Rows are points. Two turns around zero, p and q, are shown by what they do to some points. Where does a point land after both, in the order given? Backwards means that the second turn is done in reverse. Each puzzle has new turns, and all numbers are rounded.
(in the rows, 128 means zero)

Turn p:
[115 114 112] => [106 126 139]
[151 158 118] => [140 158 106]
[160 110 155] => [142  97  97]
[114 160 172] => [181 127 147]
[140 115 151] => [140 104 117]
[ 87 111  60] => [ 60 155 162]
Turn q:
[144 170  92] => [181 117 107]
[107 166 143] => [125 132  82]
[136 100 156] => [102 150 150]
[126  76 121] => [105 113 173]
Where do these land?
p, then q backwards: [153 118  94] => [103 139 162]
q, then p: [ 88 100 140] => [113 110 173]
p, then q: [ 92 122 150] => [103 160 140]
p, then q: [151 146  85] => [150 102  89]
p, then q backwards: [157 155 171] => [147 174  98]

Turn p:
[112 143 156 105] => [137 109 154 102]
[114 130 142 154] => [110 131 152 142]
[180  94 117 131] => [163 167 100 150]
[180 132 101 139] => [131 175  92 126]
[ 55 141 124 110] => [ 99  59 142 119]
Turn q:
[164 144  87 157] => [170  81 136 131]
[ 92 145 163 117] => [102 158  92 137]
[146 155 120 143] => [157 113 115 139]
[122 167 144  86] => [145 167  91 109]
[123  61 158 140] => [ 82 142 180 150]
[122  95  96 125] => [111 106 154 101]
Where do these land?
q, then p: [112 176  99 144] => [140 127  75 155]
q, then p: [154  92 144  73] => [134 132 164  65]
p, then q backwards: [168 107 142 146] => [155 138 166 112]
q, then p: [120 115 110 125] => [143 110 133 129]
p, then q: [ 94  96 165 154] => [107 135 141 188]
q, then p: [120 182 108 125] => [137 136  71 134]

Turn p:
[102 125 104 111 112 143 127 151] => [117 113 135 112 127 151 153 156]
[118 126 171 137 144 121 116 118] => [104 138 130 137 138 112 127  89]
[120 130 107 152 101 129 127 177] => [122 152 157 124 115 169 135 158]
[142 101 151 117 159 124 127 126] => [130 110 150 129 145 105 112 103]
[147 130 132 137 135 101 124 136] => [134 150 137 131 141 121 106 129]
[130 113 131 132 135 139 157  69] => [152  96  94 163 123 118 128 103]
[153 135 158 114 119 124 139 132] => [131 140 142 138 120  90 133 129]
[124 134 142 114 154 100 153  72] => [149 119  87 151 164  97 129 102]
[118 132  89 129  99 140  91 135] => [104 122 113 107 108 158 117 164]
[127 156  95 137 123 158 120 165] => [137 142 136  87 100 159 141 147]
Turn q:
[123 110 127 118  82 172 112 116] => [130 126  88 104 103 130 105 168]
[119 119 115 123 137 114 142 118] => [135 116 124 142 126 113 140 115]
[136 109 120 178 146 125 131 125] => [167 115 142 129 159 136 144 140]
[126 113 157 120 145 124 122 110] => [120 113 139 117 109 141 156 127]
[183 142 127 113 143 119 137 112] => [125 152 123  92 143 125 148  88]
[118 125 119 171  80 120 136 108] => [185 136 109 144 116 145 110 138]
[116 127 122 120 104 146  99 150] => [117 130 130 121 118 119  92 157]
[113 155 136 130 142 135 138 110] => [116 113 119 140 133 154 127 108]
[112 134 129 112 145 129 136 125] => [108 114 125 140 126 126 134 118]
[130 120 134 112 144 112 137 225] => [ 85 173 176 160 153  89 132 160]
[132 156 122 110 141 112 118 109] => [117 120 133 120 122 130 118  87]
Where do these land?
q, then p backwards: [129 155 129 149 128 128 126 134] => [125 116 120 149 141 110 127 134]
q, then p: [136  93 142 151 121 160 110 153] => [130 139 178  98 135 121 145 139]
q, then p: [ 86  72 150 153 105 126 128 138] => [134 158 191 147 101 142 128 150]
q, then p: [130 143 107 129 158 151 123 116] => [128  92 126 120 151 133 117 113]
q, then p backwards: [135 165 148  94 153  96 153 102] => [ 93 131 175 164 145 157 124 120]
q, then p: [123 141 109  76 126 104 140 154] => [106 159  87 150 157 144 128 128]
q, then p: [130 148 127 110 116 134 120 110] => [114 112 105 123 122 131 126 143]
q, then p: [128  99 126 147 109 139 150 129] => [159 144 149 119 122 137 121 145]
p, then q: [154 136 114 143 137 114 103 115] => [124 120 142 103 123 119  94 121]
